Rows are points. The points of each table are mixes of a few directions, plus a little noise. How many directions does each table use, and how many do they share? Where both have some left over, give the other angles between the two spaces (their principal angles), to ten degrees, smallest first.
(in the rows, 100 means zero)

First (6 x 2):
74, 135
102, 97
142, 43
56, 159
121, 72
105, 94
Second (7 x 2):
93, 110
63, 150
124, 67
63, 151
144, 41
117, 77
96, 105
Directions: first 1, second 1, shared 1

First (5 x 3):
130, 130, 129
75, 75, 72
64, 74, 25
113, 102, 161
118, 119, 114
Second (5 x 3):
111, 98, 164
112, 120, 83
91, 111, 10
90, 90, 87
96, 81, 155
Directions: first 2, second 2, shared 2

First (5 x 3):
115, 121, 104
43, 21, 86
81, 74, 95
129, 140, 107
132, 144, 108
Second (7 x 3):
103, 127, 122
108, 170, 156
103, 124, 119
97, 76, 81
102, 112, 110
97, 72, 78
90, 18, 35
Directions: first 1, second 1, shared 0; angles 40

First (6 x 4):
83, 80, 142, 79
122, 114, 96, 76
64, 116, 34, 91
92, 73, 140, 142
105, 110, 52, 169
134, 108, 135, 43
Second (5 x 4):
109, 107, 60, 171
138, 109, 125, 72
128, 125, 81, 63
43, 94, 75, 75
82, 66, 160, 119
Directions: first 3, second 3, shared 3

First (6 x 6):
38, 30, 83, 82, 98, 167
143, 119, 62, 154, 113, 119
85, 85, 127, 54, 76, 66
153, 160, 103, 133, 112, 63
103, 69, 84, 90, 81, 103
77, 135, 141, 88, 120, 83
Second (9 x 6):
91, 144, 143, 49, 162, 99
122, 94, 80, 128, 72, 87
143, 108, 79, 134, 71, 72
128, 82, 57, 140, 82, 117
93, 53, 67, 140, 43, 106
83, 102, 121, 86, 92, 84
85, 156, 156, 32, 182, 100
84, 117, 131, 71, 117, 88
70, 45, 68, 121, 79, 147
Directions: first 3, second 3, shared 2; angles 50

First (10 x 8):
145, 121, 56, 92, 120, 43, 162, 127
91, 99, 101, 110, 107, 103, 79, 96
96, 101, 75, 63, 86, 64, 189, 105
52, 78, 132, 74, 61, 136, 111, 74
98, 98, 96, 76, 84, 91, 145, 100
63, 100, 83, 125, 128, 79, 69, 93
173, 101, 139, 64, 52, 148, 134, 114
45, 95, 82, 116, 122, 76, 84, 87
132, 112, 103, 145, 133, 109, 23, 111
105, 96, 135, 135, 106, 149, 5, 92
Second (8 x 8):
133, 107, 39, 99, 63, 133, 86, 93
151, 100, 156, 79, 137, 86, 131, 91
92, 139, 122, 185, 96, 139, 93, 72
113, 74, 70, 64, 101, 109, 52, 91
81, 80, 73, 69, 98, 87, 90, 103
55, 109, 128, 104, 84, 56, 156, 171
139, 101, 112, 95, 139, 109, 115, 24
36, 90, 100, 104, 82, 81, 77, 156
Directions: first 3, second 5, shared 2; angles 90

First (9 x 9):
72, 135, 105, 101, 101, 94, 147, 129, 114
110, 118, 112, 89, 103, 73, 108, 114, 111
139, 109, 31, 74, 96, 107, 120, 78, 143
84, 150, 121, 117, 126, 72, 108, 133, 121
86, 58, 103, 114, 90, 135, 75, 77, 64
80, 52, 98, 118, 89, 147, 78, 74, 63
100, 146, 143, 100, 120, 44, 104, 140, 115
113, 81, 64, 105, 101, 127, 80, 73, 103
118, 51, 123, 82, 73, 99, 81, 82, 65
Second (10 x 9):
85, 62, 124, 70, 178, 5, 80, 158, 118
95, 66, 117, 102, 86, 95, 96, 107, 66
95, 48, 128, 109, 55, 122, 95, 90, 34
104, 134, 86, 97, 115, 117, 94, 81, 137
112, 138, 66, 115, 78, 97, 142, 118, 109
97, 94, 113, 98, 98, 132, 75, 67, 99
103, 108, 95, 104, 91, 110, 105, 95, 100
106, 112, 84, 112, 76, 98, 129, 114, 90
106, 113, 84, 112, 75, 104, 126, 109, 91
98, 127, 104, 83, 147, 122, 58, 60, 156
Directions: first 4, second 3, shared 1; angles 50, 50
